Every row gives one point. To make a cloud, some directions were put in groups of two or more. Within a group, all points are equally far from the middle, so they leave a hole (a ring in 2 directions, a hollow ball in 3). The other directions are filled evenly. Then the cloud was stretched, turned, moved and blurred a little. How many holes are there, and how many directions does each take, smallest first?
In the rows, zero is written as 128.

Cloud, 13 rows:
[[153 136]
 [ 91 123]
 [151 133]
 [103 169]
 [135 165]
 [144 169]
 [186 137]
 [ 77 127]
 [127 125]
 [136 143]
 [159 121]
 [112  78]
 [177 120]]
Holes: 0

Cloud, 22 rows:
[[159 116  86]
 [103 144  89]
 [164 177  72]
 [136 149 136]
 [177 142 100]
 [155 153  91]
 [106 142 125]
 [ 95 150  97]
 [111 127 118]
 [ 84 163 107]
 [116 124 142]
 [154 165 124]
 [114  97 100]
 [153 147  78]
 [141 120 133]
 [102  90  90]
 [112 177 168]
 [ 95 140 121]
 [150 103  89]
 [107 167  99]
 [154 171 114]
 [134 109 161]]
Holes: 0

Cloud (26 x 4):
[[156 137  78 114]
 [152 115  76 137]
 [183 138 114 155]
 [133  99 170 142]
 [104 138 104  94]
 [107 157  96 116]
 [ 89 166 146 119]
 [153 113  75 122]
 [ 86 109 133 105]
 [ 88 114 120 140]
 [128  89 115  87]
 [123 126 115 174]
 [116 110 167 153]
 [141  87  92 140]
 [181 120  97 104]
 [138 126  75 123]
 [146 149 176 108]
 [132 188 132 131]
 [181 144 151 122]
 [176 163 141 120]
 [100 118 167 149]
 [119 157 169  97]
 [125  84 143  93]
 [173 135 160 110]
 [126  80 101 124]
 [146 159 132  84]]
Holes: 1 (4)

Cloud (51 x 6):
[[ 91 110 123 131 133  69]
 [ 76 128 162 136 111  76]
 [149 176 168 132 150  93]
 [147 136 180 178 121  99]
 [166 154 171 145 149  98]
 [146 100 152  96 106 134]
 [ 80 140 110 144 138 150]
 [134 126 142 195 128 109]
 [143 149 120 141 162 150]
 [ 82 111 135 140 155  84]
 [116  99  98 145 132  87]
 [134 165 128 139 134  66]
 [148 121 139 150 162  79]
 [122 156 152 161 119 171]
 [174 160 165 125 113 148]
 [103 163 129 182 130 123]
 [145 165 151 130 121  60]
 [118 126 167  94 105  74]
 [119 104  95 141 105  92]
 [143 143 177 156 125  66]
 [117 160 116 160  93  80]
 [141 154 170 185 126 113]
 [ 93 124 120  95 166 104]
 [133 117 122 157 154  75]
 [177 146 138 128 147 146]
 [134  87 111 114 113 134]
 [182 149 154 109  99 116]
 [153 146 161 164 153  92]
 [ 90 169 147 167 100 139]
 [141 122 150 155 158  73]
 [100 151 102 144 152 141]
 [ 99  96 100 131 120 100]
 [ 70 146 147 147 100 141]
 [121 172 107 125  90  98]
 [126 137 149  65 149 131]
 [ 96 106 143 152 158  81]
 [171 134 153 144  84 138]
 [111 108 129 184 106 100]
 [ 82 121 182 156 115 122]
 [170 132  98 117 110 129]
 [119  96 102 103 116 109]
 [113 105 142 119 169 156]
 [127 169 140 155 146  79]
 [ 72 149 124 142 102 142]
 [120 141 151 116 118 181]
 [102 179 162 124 160  97]
 [109 138 124  82 109 151]
 [142 146 129 168 160 110]
 [145 150 135 133  67  93]
 [158 129 135 136  69 121]
 [174 158 128  99 121 140]]
Holes: 2 (2, 4)
